Every row gives one point. Each copy is the shape, with its points in the same order, turned, moved and blurred by noise. Say if it was mirrored as well.
In the rows, zero is written as 128.

Shape (9 x 3):
[[ 91 117 157]
 [142 138 183]
 [150 156 110]
 [ 97 152 160]
 [164  89 176]
 [122 144  52]
 [119 141  74]
 [103  90  95]
 [164 113 169]]
Copy 1 (9 x 3):
[[139 152  72]
 [173 109  96]
 [143 144 157]
 [166 162  88]
 [133  75  93]
 [ 96 189 170]
 [106 179 152]
 [ 78 161 107]
 [148  90 108]]
Copy 1 is: mirrored
Copy 2, 9 rows:
[[132  71 152]
 [119 140 186]
 [124 160 103]
 [103  97 154]
 [174 132 185]
 [139 148  52]
 [146 132  69]
 [174  80 100]
 [162 129 179]]
Copy 2 is: only turned
Copy 3, 9 rows:
[[ 96 149  98]
 [ 64 112 139]
 [143 120 173]
 [ 89 155 131]
 [ 79  67 112]
 [200 135 150]
 [173 140 137]
 [157 117  96]
 [ 82  87 132]]
Copy 3 is: only turned

Shape, 7 rows:
[[136  97 174 164]
 [137 186  96  87]
 [124 112  25 121]
 [142 144 136 152]
 [161 113  80  71]
 [131 148 135 142]
 [167 140 140 171]]
Copy 1, 7 rows:
[[173 112 127  73]
 [ 87 145 104 180]
 [ 90 158 215 165]
 [119 111 118 102]
 [141 128 161 200]
 [119 124 116 113]
 [121  87 127  95]]
Copy 1 is: mirrored
Copy 2:
[[154 117  82  84]
 [ 82 114 172 159]
 [ 46 204 137 121]
 [109  96 111 103]
 [ 99 167 127 181]
 [112 110 131  99]
 [104  89  89 103]]
Copy 2 is: only turned

Shape (11 x 6):
[[141  70  96 149 116 138]
 [152 118 115  73  74 106]
 [ 92 199 104 110 172 107]
 [ 78 168 149 124 197 155]
 [162 158 182 102 153 185]
 [118 135 176 158 182 120]
 [108 140 146 129 174 127]
 [176 140  99  86 113 130]
 [156 153 106 139  89 100]
 [140 109 107 129  77 148]
 [ 96 159 163 143 154 128]]
Copy 1, 11 rows:
[[153 126 122 141  78  93]
 [177 174  81 128 138 156]
 [119  80 154 130 170 201]
 [ 67  45 123 119 141 164]
 [105  78  66  85 184 107]
 [ 68  77 123 163 156 118]
 [ 96  81 114 145 142 143]
 [189 122  98 117 156 137]
 [161 157 146 129 162 128]
 [153 157 117 104 109 117]
 [ 77  98 126 128 159 141]]
Copy 1 is: only turned
Copy 2 (11 x 6):
[[ 96  85 117 125 152 120]
 [ 98 141 114 113 161 212]
 [188 159  47 180 134 165]
 [206 145  64 145  86 122]
 [172 196 113  80 116 123]
 [137 165  81 152  79 104]
 [153 148  70 144  99 131]
 [123 155  94 103 187 174]
 [106 158 119 165 175 165]
 [117 113 149 128 165 158]
 [162 157  97 163  90 135]]
Copy 2 is: mirrored
Copy 3 (11 x 6):
[[124 131 106 175 152 135]
 [100 184  91  89 161 108]
 [182 133 129  78  70  66]
 [161  94 151  86  46 125]
 [108 169 118  92  41 173]
 [165  92  84 108  64 155]
 [160 112 114 100  82 133]
 [128 208 107 114 123 113]
 [124 167  61 127 115  85]
 [ 83 153  99 145 135 109]
 [140  97 100  92  64 120]]
Copy 3 is: only turned
